Each row is a point. The points of each table are mixes of a few directions, plus a little noise. How many directions does each table use, and how many do they share? Where both have some left over, give the other angles between the two spaces (their principal angles), to ten degrees, smallest first.

First (7 x 2)
[[ -1 -52]
 [ -1 -52]
 [  0  -1]
 [  0 -18]
 [  1  35]
 [  1  78]
 [  1  10]]
Second (5 x 2)
[[ 22  -4]
 [-38   7]
 [-38   7]
 [ 73 -14]
 [-18   4]]
Directions: first 1, second 1, shared 0; angles 80

First (6 x 3)
[[ 30 -45 -37]
 [ -9  14  10]
 [ -1   0   0]
 [-44  65  53]
 [ -3   5   4]
 [ 26 -39 -31]]
Second (6 x 3)
[[  3  16   0]
 [  0   7   0]
 [  2  30   0]
 [ -7 -88   0]
 [ -4 -43   0]
 [  6  78  -1]]
Directions: first 1, second 1, shared 0; angles 50

First (8 x 6)
[[-15  10  -6 -32  19 -13]
 [-80 -19  94  20  59  83]
 [ 21 -26 -16  18 -21 -36]
 [ 15   3   6  15 -58 -29]
 [ 35   6 -38   2 -10 -11]
 [  9  33 -15 -19   2  19]
 [  0  -8   3  12  18  23]
 [ 15   1 -29 -15  -7 -35]]
Second (8 x 6)
[[  9  46 -21  10  32 -51]
 [  5  16 -24 -28  25  20]
 [-11  47  18 -11 -20   5]
 [-21 -14 -11 -60  10 -21]
 [ 35 -30 -25  37  27  47]
 [ 13 -58 -16  30  20 -21]
 [-12  31  62  36 -71  32]
 [-18 -41  18 -12 -23 -13]]
Directions: first 4, second 4, shared 3; angles 70

First (8 x 8)
[[  11  -61    0   38  -35  -45   45 -107]
 [ -21   37  -25   -3  -10   22   40   -3]
 [ -16   25   30   -7   72   35  -32   51]
 [  -1   15    5  -29   -3   -4  -13   -4]
 [  25  -17  -17  -14  -55  -30  -14    0]
 [ -13    6   22   -8   31    3    2  -30]
 [ -14   35  -14    3   17   35    4   55]
 [  30  -40   -1   21  -17  -18  -33   37]]
Second (7 x 8)
[[ -22    5   33    7   59   16    8  -30]
 [  40   -9  -56   -9 -105  -29  -15   53]
 [  -3    0    7    2   14    4    2   -7]
 [   3   -2   -3   -1   -5   -3    0    3]
 [ -42   11   57   11  110   30   14  -56]
 [  15   -3  -20   -4  -40  -10   -5   21]
 [  13   -4  -17   -4  -34   -8   -5   18]]
Directions: first 4, second 1, shared 1

First (10 x 9)
[[-39 -18 -28  -2   4  13 -31 -16 -33]
 [ 71  24  13 -36  10   4 -19  15   8]
 [-15   4 -16 -12  -3  30 -46 -34  37]
 [ 54   6  -2  48 -31  10  21  65   5]
 [-49 -26  -7  -7  18 -20   9  -4 -55]
 [ -6  33  -6 -34   4  15 -34 -91  37]
 [-68 -32   1   5  11 -13  12  -2  -8]
 [-24 -30  22 -27  29 -21  10  35  -7]
 [ -5 -18  16  36  -8 -24  54  54 -12]
 [ 80  57   5  29 -36   6  26 -19  29]]
Second (10 x 9)
[[ -12    9  -15   13   18  -30   -6   13    4]
 [ -21   16  -27   22   29  -53  -12   22    6]
 [  10   -7   12  -10  -13   25    5  -11   -3]
 [   2   -2    3   -3   -4    7    1   -2   -1]
 [   7   -5    9   -7  -10   18    4   -8   -3]
 [ -44   35  -54   48   64 -114  -24   49   14]
 [ -26   20  -33   29   38  -68  -14   29    8]
 [  23  -18   28  -24  -33   60   12  -25   -7]
 [  36  -29   45  -39  -52   93   19  -39  -12]
 [  24  -18   30  -26  -35   63   13  -26   -8]]
Directions: first 5, second 1, shared 0; angles 70

First (8 x 12)
[[ 22  34  39  51  22   1 -17  23 -18   0  36 -54]
 [  3  -4   3  -9  -5  -3   9  -5  13   3 -13   2]
 [ 31  -6  35 -31 -20 -20  47 -18  66  20 -59 -16]
 [  7 -20   2 -42 -22 -12  35 -21  47  11 -52  16]
 [ -2  15   2  29  15   7 -22  14 -28  -6  33 -14]
 [-29  -8 -37   2   5  13 -25   4 -37 -13  26  30]
 [-14  11 -13  30  17  12 -32  16 -43 -12  43  -2]
 [-20 -22 -31 -28 -11   3   3 -12   1  -3 -14  38]]
Second (10 x 12)
[[ 25 -34  11   5  23 -14 -11  -2   7  32 -25 -27]
 [  8 -40  -4  -2   5 -11 -13 -26  -4  19   2  16]
 [  1   0  31   0  -6  -1  10   5  -8 -11  15  -4]
 [-59 -58 -53 -17  27 -12 -15  -9 -33 -10  -7  62]
 [ 24 121 -68  -6 -47  63   3  29  47 -10 -13 -23]
 [ 13  13   6   2   0  39  16  18  26  -3  20  -1]
 [ -4 -11   6  23  22 -18   5 -23  17   9   9  10]
 [ -4 -32  38  -3  18  -7   8  20 -17  -4   0 -12]
 [ 22  33  16  -9 -45  -2  -6  -8 -12  -5   4 -17]
 [-26   9  16   7   3 -38   2  -4 -24 -18  -7  -4]]
Directions: first 2, second 6, shared 1; angles 70

First (9 x 14)
[[ -9  10 -16   7  17  28  22   0  15 -33  -2  31  -1 -13]
 [  8  -2  42   4  -8 -21 -32   5  24   4   6 -15   2  33]
 [  0  -1  21 -19   2  57  29  32 -14 -16 -16   5   6 -24]
 [  0  -2   0  17  10  -7  -9  -7  28 -18   2  15   0  12]
 [ 49  12  17  48  22  -2 -23   7  -7  17  -8 -15  -6  17]
 [-33 -22 -33 -51 -43 -44   4 -21 -43  48  10 -30   1 -19]
 [ -7  -3 -38  14  16   5  17 -14   7 -18   0  28  -1 -15]
 [-16  62  11  -1 -11 -41 -25 -25  14   3  38 -17 -21  46]
 [ 11 -54  -1 -15  -4  26  17  23 -24  14 -31   0  18 -38]]
Second (9 x 14)
[[  27   -8   27   16    3   -6  -22   11   -2   18   -8  -18    2   13]
 [  26   14   30   13    6   15   -9   19  -11   10   -6  -18   -2    9]
 [  20   15   14    9    8   23    4   16  -18    6   -6  -10   -3   -2]
 [ -13   33    6  -13    1   28   18    8   -2  -17    7    5   -7   -2]
 [ -36   -6  -34  -19   -6  -10   16  -21   14  -19   10   22    1  -11]
 [ -16  -48    7   -4  -20  -69  -41  -25   46    6    7    1   12   31]
 [ -31  -47 -121   -1    8  -11   48  -42  -27   -1   -9   42    6  -67]
 [  14   20   28    3    3   18   -4   17   -5    1   -1  -12   -4   10]
 [   8   26   42   -3   -2   14   -9   18    5   -4    5  -13   -4   21]]
Directions: first 5, second 3, shared 3

First (8 x 18)
[[ 36  11  52   8 -47 -46 -50   0 -29 -29  -1 -41 -73 -16  39  41  31  28]
 [-12 -11 -35  -7  41  29  10  21  -2  30  -1  28   3  16 -18   5 -43 -12]
 [  5  40  11 -14 -34 -11  41 -37  -2 -48  -2  -7  36 -42  -7 -17  25 -26]
 [  0  -4 -42 -37   7   7  18  57 -34  37  52  49  12  27  21  31 -23 -19]
 [-18 -51 -14 -11   7 -32 -10   6  72   8   5 -16  31  21   8  -5   1  10]
 [-13 -22  -9 -12  22  38   8  14 -38  31  33  -7   0  20  -6  44 -33 -17]
 [-20 -45  13  45  28  18 -25  -7  46  36 -10  -4  22  42  -7 -62  27  46]
 [ 24  80  25  28 -18   1   9 -50 -14 -64 -73  -3 -32 -69 -29 -42  12  -6]]
Second (9 x 18)
[[-33 -65  -4  -3   2  50  38  -9   8  56  66 -33  91  50  -2  -7  17 -14]
 [-59  32  44 -13  78 -46 -25   0 -14 -78  22  89 -16 -17 -13  20 -18  45]
 [ 52  18 -22   9 -45  -2  -7   5   5  13 -49 -32 -42 -20  10  -8   1 -17]
 [ 29  40  -3   3 -11 -27 -22   7  -4 -28 -47  11 -59 -32   3   2  -9   4]
 [ 10  49  12  -1  15 -43 -30   7  -8 -53 -40  40 -63 -37   0   8 -15  18]
 [-42 -22  15  -7  33   8  10  -5  -1  -1  44  19  43  20  -7   5   2  10]
 [ 45  -3 -26   9 -48  15   5   2   6  33 -31 -46 -14  -3   8 -10   8 -24]
 [-14   6   9  -3  17  -9  -5   0  -3 -17   6  18  -2  -3  -3   5  -4   9]
 [ 11 -55 -25   5 -39  54  36  -6  12  75  28 -66  63  39   5 -14  19 -32]]
Directions: first 6, second 2, shared 1; angles 80

First (8 x 20)
[[   8   38   38  -39    0   -1   33  -14  -16  -53   58   71   26   68
    -4   17   16   -7   28    8]
 [ -61   25    1    6   -3   -2    6  -39   15   23   -9  -19   17  -40
    30  -41  -15  -12   21  -34]
 [ -27   13    4   10   10    7    6  -16    0    8    9   -3   13   -4
     5  -32    3   12    8   -6]
 [  52  -17  -34  -33  -59  -18  -40   68   28   57   -6  -38  -32   -5
   -23   56  -23   31  -75   13]
 [  -4  -10   -1   -3   14   10   11  -16  -21  -25  -38    3    0  -22
    32   11    5  -49   47   -3]
 [  59  -75  -35   39    4  -60   -8   76   -3  -67  -29  -19   -9    7
     2   17    3  -27  -15   42]
 [  22  -24  -24   16   18   28   -9   40  -28   14  -10  -13   -6    2
   -14  -18   21   37  -16   35]
 [ -48   50   49    7   16   38   -1 -104   26   47   26   14  -12   -5
   -25   -7  -11   15    3  -55]]
Second (8 x 20)
[[ 18  -6 -19 -14  -7  57 -33  11  -8  82 -29 -34 -36 -29 -21  23   1  39
  -36   4]
 [ -2   7   0  -6 -23 -60  16  27  18 -47  37  18  30  32   9 -12  -7  -6
   -4   5]
 [  4  21 -31 -59 -54  -5  -9  63   3  45  14 -14  16  -2  12   4  -6  34
  -31  14]
 [ 20   4 -15 -41 -21  37 -15  26 -16  46 -17 -11 -14 -11  -1  31   3  15
  -13  11]
 [-16  19 -11 -31 -18   4   8  16  -9  13   0  -1  19  -9  24 -11   1   1
   11   1]
 [-78  30  14  16  21 -34  46 -41  -4 -62  14  22  61 -10  56 -78   2 -45
   75 -23]
 [ -3 -35  30  95  69  13 -10 -77  13 -19 -18  -7 -38  -8 -38 -14   1  -9
    2 -22]
 [ 57 -40  31  40  32 -11  -5 -25   4 -58  -1  27 -39  39 -41  55   5 -28
   -4   8]]
Directions: first 6, second 4, shared 4
